Each row is a point. Each copy is the shape, with its points in the same order, turned, moved and blurred by noise. Some copies are also mirrored. Which?
(in the rows, 128 means zero)

Shape (8 x 2)
[[118 148]
 [130 158]
 [111 140]
 [155  74]
 [116 132]
 [139 157]
 [118 151]
 [159  67]]
Copy 1 (8 x 2)
[[115 165]
 [123 162]
 [107 151]
 [150  92]
 [105 144]
 [127 171]
 [109 164]
 [151  80]]
Copy 1 is: only turned
Copy 2 (8 x 2)
[[128 153]
 [136 161]
 [118 139]
 [148  69]
 [120 136]
 [157 154]
 [126 136]
 [153  60]]
Copy 2 is: only turned

Shape (8 x 3)
[[120 139 174]
 [142 146  76]
 [117 106 163]
 [120 123  96]
 [125  88 132]
 [126 127 168]
 [171 147 158]
 [118 168 143]]
Copy 1 (8 x 3)
[[143 106 175]
 [147 110  73]
 [151 140 169]
 [140 134 101]
 [164 157 139]
 [152 115 169]
 [183  82 147]
 [125  87 142]]
Copy 1 is: mirrored
Copy 2 (8 x 3)
[[ 98 148 169]
 [155 134  85]
 [101 113 167]
 [129 122 100]
 [108  94 145]
 [107 137 167]
 [151 153 169]
 [110 173 135]]
Copy 2 is: only turned
Copy 3 (8 x 3)
[[111 102 182]
 [129 126  87]
 [120 133 184]
 [121 143 117]
 [137 161 158]
 [119 113 179]
 [152  82 157]
 [ 98  90 142]]
Copy 3 is: mirrored
Copy 4 (8 x 3)
[[110 155  92]
 [164 131 164]
 [104 123 102]
 [133 119 163]
 [120  87 124]
 [114 142  89]
 [159 147  92]
 [127 176 123]]
Copy 4 is: mirrored

Shape (7 x 4)
[[147 135 113 121]
 [130  56 104 190]
 [148 101 167 124]
 [113 130 167 141]
 [ 82 125  93 127]
 [128 141 121 155]
 [ 88 148 132 154]]
Copy 1 (7 x 4)
[[137 143  92 109]
 [123  61 108 187]
 [132 110 154 103]
 [113 150 145 126]
 [ 80 141  78 136]
 [137 142 107 145]
 [102 161 119 155]]
Copy 1 is: only turned
Copy 2 (7 x 4)
[[141 133  98 132]
 [121  73 117 210]
 [160  99 149 124]
 [123 117 156 122]
 [ 85 115  79 128]
 [123 141 123 153]
 [ 77 138 128 131]]
Copy 2 is: only turned
Copy 3 (7 x 4)
[[167 132 111 136]
 [117  86 132  56]
 [172 103 167 136]
 [133 129 167 150]
 [105 114  92 149]
 [136 149 127 123]
 [103 146 133 147]]
Copy 3 is: mirrored
Copy 4 (7 x 4)
[[110 118 122 130]
 [182 101  91 202]
 [157 110 163 128]
 [158 154 153 129]
 [126 153  70 128]
 [120 146 122 152]
 [138 179 118 136]]
Copy 4 is: mirrored

Shape (14 x 8)
[[201 118 142  98 115 150 147 135]
 [111 180 129 143 157 137 105 113]
 [182 138 110  76 124 151 112  92]
 [157 140 158 106 118 143 146  98]
 [151 134 120 169 127 156  64 144]
 [ 87 140 147  61 127 171 157 115]
 [121 169 135 100 169 115  77 146]
 [172 108 129  74  94 148 131 131]
 [132 156 180 136 141 145  82 121]
 [156 149 131  89 121 113 136  98]
 [127 136 120 145 154 126 113 154]
 [137 122 153 109 152 163 147 109]
 [ 87 169 119 140 139 124 107 151]
 [ 90  91 152 136 161  81 121 138]]
Copy 1 (14 x 8)
[[188 114 129  96 119 165 152 131]
 [112 181  98 146 158 129 108 121]
 [172 140  84  81 114 157 123  88]
 [158 148 134 117 122 139 151 101]
 [133 128 100 156 136 166  66 143]
 [ 90 183 150  81 125 167 166  96]
 [116 168 103  92 170 118  83 144]
 [154 111 129  79  90 159 142 125]
 [139 167 147 139 146 132  78 117]
 [160 150 106  94 121 119 155 109]
 [113 133  99 134 161 128 112 153]
 [135 142 138 113 156 165 152  96]
 [ 85 168 103 140 148 122 112 158]
 [ 82 100 142 128 173  87 124 125]]
Copy 1 is: only turned
Copy 2 (14 x 8)
[[165  98 159  82 114 172 139 163]
 [ 75 148 118 128 166 159 116 133]
 [146 120 118  66 111 174 111 121]
 [129 123 151  98 128 176 154 118]
 [100 101 130 149 130 159  61 160]
 [143 210 145 117 101 158 155 106]
 [ 92 167 144  92 164 130  85 148]
 [160 125 148  79  81 150 127 137]
 [ 95 133 176 126 158 171  93 122]
 [119 123 134  64 119 152 151 122]
 [116 138 135 137 149 127 110 173]
 [151 145 146 121 138 165 142 119]
 [ 71 164 128 141 139 123 112 157]
 [123 136 159 148 163  70 127 129]]
Copy 2 is: mirrored
Copy 3 (14 x 8)
[[196 117 142  93 129 164 151 105]
 [100 178 139 126 162 134 119 148]
 [180 158 121  84 138 147 118  76]
 [153 144 163 120 114 151 143  93]
 [146 136  98 141 153 150  65 159]
 [ 89 145 159  68  97 179 134 102]
 [117 167 142  72 166 128  96 165]
 [181 122 126  73  99 157 132 101]
 [130 148 179 125 150 150  86 151]
 [145 159 142  88 118 112 144 106]
 [116 127 114 117 158 135 128 172]
 [124 122 161 103 147 162 136  95]
 [ 83 164 117 116 132 135 114 174]
 [ 82  80 146  99 139  88 121 158]]
Copy 3 is: only turned
Copy 4 (14 x 8)
[[185 107 125  96 107 137 149 164]
 [124 165 122 145 168 166 114 120]
 [177 122  95  72 121 144 112 120]
 [151 138 149  96 119 139 144 127]
 [155 112 128 174 135 152  67 153]
 [ 75 143 120  66 118 161 153 137]
 [122 161 107 115 184 126  97 162]
 [156 103 107  74  84 125 126 160]
 [135 147 164 123 154 152  94 158]
 [148 144 121  90 127 109 135 117]
 [130 121 113 160 159 130 124 151]
 [129 110 138 100 142 169 152 130]
 [ 94 162 108 166 149 134 115 144]
 [ 86 100 150 145 182  80 129 136]]
Copy 4 is: only turned

Shape (14 x 9)
[[122 133  99 124 143 143  67 109 117]
 [156 131 132 134 138 125 121  60 162]
 [218 155 170  96  57 161 102 177 118]
 [114 135  85 101 137 136 138 114 169]
 [136 129 145 101 166 143 123 101 148]
 [ 99 120 136 106 151 101 103 135 134]
 [131  88 133 128 149  93 111 142 117]
 [141 131 121 157 153 151 115 124 141]
 [113 117 126 100 100 133 131 139  75]
 [162 101 129 111 141 162 121 106 158]
 [205 131 186 103  68 151 132 165 124]
 [ 87  93 139 116 112 133  97 139 138]
 [ 92 124 152 140 144 128 110 137 134]
 [ 85 117 106 120 109 107 102 145 110]]
Copy 1 (14 x 9)
[[129 147 113 144 144 163  73  91 119]
 [134 133 150 152 136 125 125  81 189]
 [183 202 169 109 114 196 160 186 125]
 [134 104  87 102 158 138 112 113 170]
 [126 108 151 152 165 153 127 106 156]
 [121 103 131 128 152 113  82 133 119]
 [170  96 128 154 133 111  93 121 100]
 [133 127 109 170 140 152 119 123 150]
 [144 139 118  95 143 129 133 117  74]
 [152 103 140 139 137 171 139  97 164]
 [179 169 173 115 108 168 177 176 126]
 [118  97 125 107 109 142  91 124 104]
 [101 105 125 142 131 128 101 135 116]
 [131 125  91 107 124 118  80 127  94]]
Copy 1 is: only turned
Copy 2 (14 x 9)
[[134 110 111 118 141 129  68 148 103]
 [173 109 101  64 138 147 112 128 160]
 [219 166 136 131  42 153 143 201  93]
 [ 95 145  86 104 135 142 127 147 152]
 [137 116 136  66 145 142 133 144 127]
 [118 134 149 109 139  94 118 145 133]
 [145 107 143 120 151  83 128 171 138]
 [150 109 122 130 155 164 118 147 132]
 [130 113 115 137  99  86 145 143  87]
 [141  97 122  82 112 159 126 171 146]
 [211 141 149 118  48 144 166 183 107]
 [111 111 153 131 100 105 102 140 143]
 [127 119 161 131 139 128 124 121 132]
 [115 126 118 154 119  78 103 141 122]]
Copy 2 is: only turned
Copy 3 (14 x 9)
[[111 157 139 119 166 153 135 141  67]
 [132 140 194 145 159 120 196 126 110]
 [156 129 192  67  30 156 119 115 130]
 [118 116 130 108 174 145 177 161 122]
 [125 130 169 100 179 132 163  96 128]
 [ 78 137 135 110 171 108 126 123 123]
 [119 125 134 130 151  87  98 120 109]
 [144 134 156 148 159 153 132 128 118]
 [104 141  87 116 107 125 143  90 113]
 [149  96 174 106 157 134 161 113 105]
 [146 105 184  83  49 135 131  96 153]
 [ 71  94 130 128 143 136 132 118 100]
 [ 78 125 137 141 161 133 117 108 126]
 [ 77 143 100 135 131 121 123 132 104]]
Copy 3 is: mirrored
Copy 4 (14 x 9)
[[100 139 104 102 157 125  87  86 115]
 [160 160 151  96 137 136 128  63 164]
 [175 207 145 183 159 182  56 172 123]
 [138 159  91  81 111 122 118 124 171]
 [133 150 149  69 150 147 114 117 156]
 [119 117 140  85 122 102  94 138 132]
 [152  99 135 104 146 109 114 130 110]
 [122 132 126 126 165 132 136 109 159]
 [121 140 114 120  99 158 106 142  80]
 [166 140 116  94 159 160 113 111 159]
 [188 179 164 174 141 188  78 165 129]
 [120  92 122 108 114 141  75 125 138]
 [106 105 149 114 133 127 108 123 143]
 [113 110 104 119 101 114  82 126 111]]
Copy 4 is: only turned

Shape (17 x 11)
[[125 110 137 110  89 126 164 140 145 115 138]
 [126 123 144 148 103 135 113 103 125 112 143]
 [139 130 122  93 153 100 113  79 122 118 139]
 [161 136 149 143 150 127 132 143 115 141 135]
 [142 134 116 133 152 123 160 121 119 129 115]
 [128 140 145 144 143 111 116 134 137 116 131]
 [144  88 135 135 119 136 134  85 132 120  15]
 [119 120 117 148  86 133 146 136 126 131 141]
 [119 136 143 154 136 118 146 133 120 116 100]
 [113 134 137 119 152 109 111 121 151 154 143]
 [115 132 142 133 155 128 122 142 122 110 143]
 [121 141 123 105 146 128 114 139 150 118 109]
 [130 136 127 125 141 140 115 131 147 112 145]
 [132 128  99 137   7 127 113  79 120 117 145]
 [134 110 116 148 148 106 110 132 140 121 142]
 [114 111 130 137 120 131 115 145 105 135 120]
 [120 123 121 138 156 138 126 106 132 148 145]]
Copy 1 (17 x 11)
[[119 111 155 103  86 102 142 121 127 120 123]
 [132 111 143 143 122 126 104 113 107 106 147]
 [126 123 108  83 159  93  96  92 116 102 148]
 [161 129 129 116 153 108 124 158 110 125 127]
 [141 147 108 116 141  91 143 122 112 118 118]
 [127 135 133 124 145 108 106 148 125  97 127]
 [140 105 114 145 132  93 114  65  86 101  27]
 [121 120 136 145  89 107 132 131 113 135 138]
 [124 145 137 139 135  97 129 138 100  98 103]
 [107 132 134 110 163 104  97 132 144 132 133]
 [113 132 128 112 150 126 127 151 116  99 136]
 [112 144 115  98 132 123 104 130 136 108 102]
 [128 131 123 111 136 133 114 132 141 106 135]
 [133  99 136 154  38 107  74  72  91 131 172]
 [121 109 105 133 144 100 114 146 140 104 135]
 [107 112 121 132 127 121 117 147  94 129 116]
 [119 128 117 129 164 116 126 117 130 134 141]]
Copy 1 is: only turned
Copy 2 (17 x 11)
[[124  95 134  91  99 151 150 116 146 135 150]
 [148 115 139 129 121 129 111  94 130 125 132]
 [147 134 116 121 145  88 140 118 126  97 180]
 [164 132 141 127 157 146 141 153 144 130 133]
 [140 141 112 117 148 135 171 134 126 124 134]
 [137 131 142 129 133 111 130 141 149 123 123]
 [161  88  87 194  90 118 200 119  90 136 129]
 [133 115 121  98 115 151 125 107 131 156 123]
 [133 132 140 133 123 124 160 136 122 136 108]
 [123 140 130 136 144 105 127 135 161 145 165]
 [116 131 148 126 146 127 127 143 135 114 131]
 [117 134 111 138 112 119 137 156 145 114 149]
 [123 130 122 129 132 134 119 132 155 105 141]
 [175 106  97  83  63 133  87  49 114 151 140]
 [131 109 114 122 157 106 123 135 150 127 124]
 [128 112 130 128 131 135 119 142 109 150 134]
 [125 140 117 138 163 129 132 114 140 135 152]]
Copy 2 is: mirrored
Copy 3 (17 x 11)
[[127 121 157 106  94 142 143 137 134 142 164]
 [116  87 143 123 144 132 116 110 125 139 141]
 [159 156 147 109 163 138 113  78 124 135 125]
 [154 121 134 144 160 134 145 150 113 170 117]
 [144 145 130 142 139 135 165 122 124 143 115]
 [132 128 138 142 157 109 120 139 130 143 127]
 [149 104 181 167 111 169 157 112 114  61  72]
 [110  98 121 137 102 141 135 123 131 147 154]
 [110 134 149 149 130 121 151 143 119 128 114]
 [141 155 153 155 142 129 100 114 146 164 135]
 [118 139 141 140 172 129 126 140 128 141 145]
 [140 156 142 137 142 147 115 141 156 127 115]
 [135 132 137 125 156 136 125 134 161 142 136]
 [106  54 109  86  71 146  97  63 129 134 137]
 [148 128 122 156 155 116 119 122 136 134 151]
 [118 118 128 156 134 155 117 138 111 131 141]
 [136 135 139 160 160 149 129  98 140 159 137]]
Copy 3 is: mirrored
Copy 4 (17 x 11)
[[119 100 152 127  99 117 158 134 152 148 153]
 [109  93 140 132 119 147 118  98 121 124 132]
 [144 134 132 100 149  93 121  83 126 103 128]
 [152 116 135 145 154 135 125 139 103 147 123]
 [140 121 109 128 148 119 166 120 120 143 111]
 [124 113 125 120 149 141 122 144 126 115 127]
 [100 111 147 112 123 123 134  98 166 158  18]
 [116  93 117 137  95 143 139 125 125 162 147]
 [118 107 125 112 143 150 149 135 125 140 104]
 [122 145 121 110 157 117 108 131 138 140 152]
 [110 111 131 122 154 131 135 142 103 122 135]
 [110 144 125 122 135 106 135 149 134 116 123]
 [112 124 128 143 141 124 134 134 131 112 141]
 [120  86 124 125  25 154 116  61 144 135 148]
 [129  97 104 136 151 115 109 133 133 124 131]
 [102 106 124 118 117 124 115 136 101 155 127]
 [113 128 112 133 163 120 124 105 117 145 136]]
Copy 4 is: mirrored
